Every row gives one point. The last column is the point's height on a tilted bowl or saddle (a function of degree 2), plus a little noise. Count its main directions that bend up, bend down and stay straight.

Points:
[[  8   4  20]
 [ 50  17  43]
 [-17 -15  18]
 [-36 -10  16]
 [ -8 -22  19]
 [-57 -14  18]
 [ 25  24  35]
 [ 55  28  58]
 [-44  35 -14]
 [ -8 -30  20]
 [  4  -1  17]]
Directions: 1 up, 1 down, 0 straight

Points, 17 rows:
[[-23  10  -5 -23]
 [ 36   6 -39 -25]
 [-51  41  -5 -33]
 [-17  55 -20 -35]
 [ 39   9   7 -25]
 [ -3   3 -61 -33]
 [ 14  -6 -21 -18]
 [-29  -6   6 -25]
 [ 28 -43  -4 -17]
 [ 25  10 -26 -23]
 [-21 -22   2 -25]
 [-23  23   8 -23]
 [  3   0  30 -24]
 [ 30 -26  21 -25]
 [ 34  24  43 -36]
 [ 22  93  10 -52]
 [ 14 -17  23 -23]]
Directions: 0 up, 2 down, 1 straight

Points:
[[ 58   4 -19  54  46]
 [ -7 -26 -10  12  -4]
 [-24   9 -11 -16  -4]
 [  1  15 -39  26   6]
 [-27 -65 -12 -10  -8]
 [  0 -20   9  -9   9]
 [ -8  -1   9   9   2]
 [ 40  -7  11  22  19]
 [ 30 -84  43  -6  89]
 [ 40  14 -51  24  39]
 [-13 -29 -38  13 -24]
 [ 33  20  27  12   7]
 [-55   3 -56 -37 -39]
 [ -9  21 -10 -22   9]
 [-77  26  14 -21  20]
 [ 16  45  20 -18  15]
 [ -2  -7   2 -16   6]
 [-16  25 -51  -8   0]
 [  5  16  10 -16   9]
 [ 42 -18 -29  44  28]
 [ 19 -25   3 -16  20]
 [ 10  17 -10   8   8]
 [-25 -25 -63  15 -48]]
Directions: 3 up, 1 down, 0 straight

Points (40 x 7):
[[ -4  31  20 -22 -15  -7 -12]
 [ 15 -58 -30  17  -1  -6  38]
 [ -9 -41 -12  -6  21 -39  14]
 [  9  13 -47  25  -6 -31  29]
 [ 45 -23  15 -35  -7  21   1]
 [ 39  35 -40  71 -53 -12  55]
 [-46  35  46   5  42  15  29]
 [ 13  27  12 -12  17  17  -2]
 [ 17 -29  -8  33  -5 -76  40]
 [  3 -24  19 -10  -6   6 -14]
 [ 27   6  -7  -1  -4  26   4]
 [-29  -4  -9 -10 -34  20  10]
 [-13  41   1 -12 -28  -5  -4]
 [ 25   6 -48  10  20 -11  22]
 [ -7  -7  -8 -24 -19  53  13]
 [ -7  17  30  18  -8 -41  -1]
 [ -4 -44  33 -18  76   6   9]
 [ 33  45 -12 -28  16   9   5]
 [ 29 -32   6  50  15 -21  37]
 [ 12 -17   5   4  20   8  -3]
 [ 12  -4  46 -39  15 114  97]
 [-26 -61   5  12  -7  -8  18]
 [ 54  59  58 -34 -20   3  33]
 [ 11  -5  27 -12   3  14 -11]
 [-60  30 -36   8  31 -13  50]
 [  2 -16   8  24  16   8   5]
 [-12  68   1  -9  16  12   9]
 [  1   4 -12  42  32 -17  26]
 [ 19 -35   6  14 -69 -25  18]
 [ 32 -23 -38   6 -38 -14  25]
 [  3  33   1 -17 -43  10  -2]
 [-76  18  13 -14  -7  21  30]
 [ 12   6 -44   4  11 -20  16]
 [-34 -33  13   4 -28  24  11]
 [ 28 -16 -23  28 -23 -21  22]
 [ -1  -9 -19  11  65  22  22]
 [ 14  25 -17  13  29  52  20]
 [-14 -35 -21  10 -19 -45  32]
 [ 25  20  21  32 -31   2   8]
 [-34  22 -56  41  -4  -6  56]]
Directions: 4 up, 0 down, 2 straight

Points, 76 rows:
[[-16 -30  -6 -21  23  20  80  31 -51]
 [ 33  19 -40 -33 -69   4  19  21  -5]
 [ 18  17  -6  33  30 -20   9  36  -8]
 [  0  11 -68 -38 -35 -11 -40   0 -28]
 [ 53 -18  13 -30 -15  14  -3  14  -2]
 [  8  -9  12 -75  -2  15 -37  -5  -5]
 [  2  10 -36 -49  31 -36   6 -15 -14]
 [-26  -2  20 -12  20  66 -28 -15  -1]
 [-13  -3  42 -34 -10  46 -24   2 -13]
 [-39 -14  11  25  33 -22 -36  32 -14]
 [-60  14  56  12   3 -22  22 -14 -48]
 [-11  -6 -15  37 -28 -10  32  20 -23]
 [-11 -14  31 -25  37   6  48  13 -30]
 [ 31  20  28   3 -54  -5  -1 -50  -4]
 [ 11  -9   1  -5 -49 -28  48 -36 -30]
 [ 20 -19  16 -26   9 -31 -19   4  -3]
 [ 11  57 -41   0   6 -26   2   1  -6]
 [-34 -49 -23  38 -31  26 -52  18 -32]
 [  7  -1  34  41  -8 -35  29  17   1]
 [-46 -22  40 -14   2  15  30 -21 -41]
 [ 17  12 -45  12  21  49  48  52 -54]
 [-48 -28 -50  42  50   8 -11 -62 -43]
 [ 47   5 -33  30   7 -24 -28  -3 -23]
 [ 23  32 -54  30  40  27 -20  54 -55]
 [ -6  49 -53  38  21   8 -33  36 -32]
 [ -6 -13  43  17  53   2  19  12 -26]
 [ 58  28   9 -60  31 -22 -12   5   1]
 [-41  53   5   9 -21  15 -22  12   1]
 [-39  33 -23  -1  30 -43 -12  51 -24]
 [ 21  23   4  43 -28  31 -10  22  14]
 [ 48  28  26 -16  45 -10 -30 -61 -32]
 [ -5 -10 -47   0 -43 -27  37  -5 -34]
 [-18 -21   6  -9  29  -6  27  34 -15]
 [ 12  55  19  24  11 -29  32 -29   9]
 [  5 -19  22 -27   9  -3  57 -56 -65]
 [ 43  28  25 -33 -11 -35  23  28  39]
 [  7  17  -4  25 -17 -21 -31 -21  -3]
 [ 19  64   1   7   9   9 -21 -45   0]
 [ 18 -11 -64  24  49   0 -42  10 -61]
 [-33 -12 -40  21 -33  32 -10 -18 -23]
 [ 16  -3   1 -22  11   3  28  33  -2]
 [ 37  -9   6  20  21   9  22  98 -57]
 [ 45 -84  42  -7 -11  -9 -28 -15 -64]
 [ 36 -16  34   2   2  30 -60 -35 -30]
 [-22  -2  19  25  -3   6  12  19  -6]
 [ -8   2 -30 -26   7 -71   3 -14 -22]
 [-58 -26  68   5 -49  38  12  16 -67]
 [ 19 -24  31  -3 -33   2  13 -49 -36]
 [  6  55  12 -42 -18   1  32 -22  -8]
 [ 10  16 -17  -3  11  -6  75  -6 -29]
 [ 20   5 -17  22 -27   2 -28   1  -4]
 [-14  -7  21  38 -11   6   0 -23 -14]
 [-30  -2 -29  -7  19  -5   0  21  -1]
 [ 47  16   0 -36 -15   0 -21 -56 -21]
 [ 29 -13  12  38  20  30  41 -27 -33]
 [ 51 -31  -7 -54  -1 -11  -8  -7 -13]
 [-50 -38 -28  -8  -7   7  37  -4 -23]
 [-31 -13  13  -6 -16  -2  12  42  -9]
 [  1 -17  -7 -40   0  10  10 -15  -6]
 [-22   2 -23  21   5  12   3  10  -7]
 [ 15 -21  11  -2  32  19  -4 -38 -25]
 [ -4  11   0  27 -28  35  10 -33 -18]
 [  9  29  13 -38   1 -15   5  13  13]
 [  3  17 -10  -4   9 -17 -16 -34  -9]
 [-25  -2  27 -14  32  14 -36   9   4]
 [-39  37  -5   0 -46  -3   2 -25 -24]
 [ 30  16   9  25  25  32  -9 -11   3]
 [-29 -12  26 -19   2 -22  28   9 -13]
 [-27 -11  12 -42 -59 -57  -1  -6 -23]
 [-16  20 -50  -1  -1  29 -10  37 -14]
 [-17  -9  18  13  35 -43  45  36 -35]
 [ 63  39  26  19  15 -17  40  17  54]
 [ -5 -40   4  -2  -9 -60  -2 -15 -31]
 [  0  -2  28 -34  19   8   1   5  -2]
 [-39 -20   8 -24 -22  -1 -11  27   2]
 [ 13  -1  52  45  53 -71  -6  34 -37]]
Directions: 1 up, 6 down, 1 straight

Points (63 x 9):
[[-41   6  10  20 -32 -17  35  19  17]
 [ -5  54  49  27  71  14 -26   2  29]
 [-60 -30  10 -20  17 -14  -8  -4  20]
 [ 63  32   8  -3  34  16  24 -50  53]
 [ 41  -1  11   1   2 -12 -52 -29 -17]
 [ 49 -19  -2  -6  46  13  -6  -6  28]
 [ 38  91  28  87 -24  30 -49 -11 -14]
 [-13  36  21  20   5 -29 -31   4 -15]
 [-53  27  27  33  71  18  47 -18  61]
 [-33 -26  45  47   5 -55  25  24 -20]
 [ 13  21   0 -39   7  30  -2 -15  26]
 [ 27 -37   6  29 -14   2  23 -22  20]
 [  4  -5  24  34   8 -12 -47  -4 -27]
 [  0  11  27  17   0   4  59  43  20]
 [ 32 -17  -3  -2  17 -14  44  21  25]
 [ 16 -16  45 -28  -7  12 -22  26  39]
 [-15 -23  16 -10  -7   0  24  14  23]
 [ 35  26  -2   8 -31 -10 -14   3   5]
 [ 50 -11  24  49 -52  11  25  -2  15]
 [-21  66 -26  36 -30  34  15  46  18]
 [-41 -18 -45  77  15  16  28  -9  32]
 [-30 -21  -2   5 -32 -16   1 -30  14]
 [ 20 -24   8  25  22  11  29  29  19]
 [  9 -33 -44  -9 -55  22  12  33  35]
 [  6 -11  68 -19 -32   7  29  12  42]
 [-15  18  21  -2  19 -49  15 -13  16]
 [-36  33  13 -36 -53  -1 -14  15  34]
 [  0 -25 -17   2 -51   6 -13  -8  15]
 [  3  45 -13  13 -26  37  -8 -37  13]
 [ 33 -16  39  29  -7  30   0 -29  29]
 [ 51 -22   6   9   5  -3   3 -19  25]
 [ -8  54  -6   3  24  -7 -17 -39   4]
 [  0 -33 -17 -22 -23 -33  -9  -9  17]
 [-17  21 -22 -35  48  16   6  27  24]
 [ 38 -46  28  10 -14  17  16  46  48]
 [-29   9  -3 -54   2   6  -1   0  28]
 [ 44  28 -29  40   9 -25 -11  25 -10]
 [ -1 -30   6 -21  -7  -5   3  10  21]
 [ 32 -19   0 -49  -3   2 -21 -16  24]
 [-27  44  -2 -53  53   6  -2  16  40]
 [-13   9  12   3  25  -4   4  49  25]
 [ 23  21   0  29  17 -14  13  91  34]
 [  0 -12  58 -25  -8 -14  -5 -29  21]
 [ 15 -32 -51   8 -20 -33 -18 -12  15]
 [ -6   3  19  -5 -27 -68 -23  28   7]
 [-20 -19 -29  57  -2  43  27  20  29]
 [ 33  14   0 -34  56  30  19   2  42]
 [ 10  25 -48  18  15  22   9  48   9]
 [-12  29 -45  37   4  27 -23   8  -4]
 [ 19 -21 -18 -16 -16 -56   7  38  35]
 [ -1  15   2 -10 -60 -11  -4   2  15]
 [ 27 -28 -27 -40  28  12  12  12  32]
 [-15 -12   7  10 -18 -25 -30  13  -8]
 [-37 -47  46  27  12  26 -16 -34  27]
 [ 62 -56  65 -32 -11  48  46 -65  97]
 [ 12   0  16  55  42 -18  32 -12  -5]
 [ -7 -28 -16 -24  66 -46  -6  26   6]
 [-15  26  30  54 -15  10 -18  -6  -2]
 [ 83 -13  14  33  -3  -8  28   4  35]
 [-26 -40  -3 -32   9 -14  29   1  29]
 [-41 -17 -15  22  -9   5 -28  -8   4]
 [ 42  21  26   7 -38 -15  23   1  23]
 [ 27 -18 -16 -15  26  11  11  29  28]]
Directions: 4 up, 2 down, 2 straight
